Each row of a before or after table is a point. The points were changed in one or more steps. Then noise was added and the rows were shuffled. The steps act on how far a point lies along the listed directions, d1 being the first. What was done? A step turns or swaps two directions, mirrors them in a line or flattens them onto one, adds a multiple of one to another, or multiplies one. Angles are multiples of 10 degrees, from the lower direction toward the higher: turns from -170 to 170, lines from 10 to 170 but not 90. Use the fewest steps. Two steps may share a direction if one is a turn and the other turns, adds or multiplies; they go together, in the order done. Otherwise the lowest direction goes first.
In the rows, 128 means zero.

Directions:
(1): [166 133 176]
(2): [140 186 112]
Before, 11 rows:
[[ 98 183  76]
 [161 169 120]
 [107 128  95]
 [116 155  87]
 [171  86 190]
 [102 133  70]
 [120  79 134]
 [188 172 160]
 [106 101 118]
 [135 180  98]
 [165 157 158]]
After:
[[146  93 160]
 [176 145 151]
 [156 176 132]
 [120 184  63]
 [104 102 117]
 [136  68 151]
 [145  87 190]
 [104 118  84]
 [123  97 141]
 [163 119 173]
 [181 190 133]]
Steps: swap d1 and d2

Directions:
(1): [141 156 161 183]
(2): [ 73 133  94 159]
Before, 11 rows:
[[128 116 129  62]
 [185 118 171 143]
 [120 126  85 100]
 [161 111 131 110]
 [ 68 156  97 194]
 [164 157 165 195]
 [142 113 152 146]
 [148 118 133  66]
 [ 53 107  66 120]
 [109 170 140 180]
 [125 132 109 119]]
After:
[[ 45  89  46  89]
 [142 115 155 152]
 [104 167 132 164]
 [126 130 107 116]
 [165 121 137 124]
 [152 128 144  84]
 [130 122 137  74]
 [ 60 138  76 158]
 [119 125  81  94]
 [166 158 169 202]
 [192 131 185 165]]
Steps: add -0.5 times d2 to d1

Directions:
(1): [160  90 136  78 177 110]
(2): [129 162 139 166 197 142]
Before (11 x 6):
[[116 159 148 155 214 146]
 [140  83 126  97  98 110]
 [115 107 113 110  56 112]
 [138  78 116  89 109 120]
 [143 131 123 111 154 118]
 [102 148 124 163  19 126]
 [115 140 112 167 142 117]
 [112 133 133 109 132 102]
 [160  70 123  60 155  90]
 [141 121 143 122 141 157]
 [186  50 141  26 202  96]]
After (11 x 6):
[[ 93 146 113 165  71 132]
 [105 146 136 132 135 109]
 [132 145 126 127 158 126]
 [133 100 116 117 132  94]
 [107 155 119 180 135 157]
 [116 156 131 183 114 143]
 [149  94 146  74 194 114]
 [115 176 124 196 187 144]
 [121 197 148 204 241 162]
 [117 120 123 127  11 111]
 [143 125 147 123 147 157]]
Steps: swap d1 and d2

Directions:
(1): [100 194 169 121  98 123 156  88]
(2): [ 92 127 155 177 199 152 135 119]
(3): [157 187 119 170 116 160  99 173]
(4): [151  99 179 183  98  83 134 138]
(5): [201 134 112 141 147 140 170  81]
Before, 9 rows:
[[ 72 128 158 148 171 127 162 123]
 [123 174 114 137 127 150 140 138]
 [122 162 111 124 109 166 118 132]
 [140 118 147 130 120  96 129 118]
 [149 165 133 139 155 154 154 116]
 [138 103 107 122 128 125 122 146]
 [152 101  99 128 143 133 123 127]
 [ 85 113 129  95 154 132 129 119]
 [149 159 152 153 123 120 164  94]]
After, 9 rows:
[[101  84 112  66 139 115 133 114]
 [105 158 117 141 134 174 113 142]
 [168 131 105 133 133 137 138 110]
 [ 85 127 162 104 170 123 177  78]
 [169 137 101 142 122 141 124 149]
 [ 28   7 159  61 180  64 202  60]
 [153 142 141 137 100 105 114 141]
 [ 93 149 171 133 115 102 157  95]
 [ 85 146 130 133 155 143 146 126]]
Steps: turn d1 and d5 by -50 degrees; multiply d2 by 3; turn d2 and d3 by -70 degrees
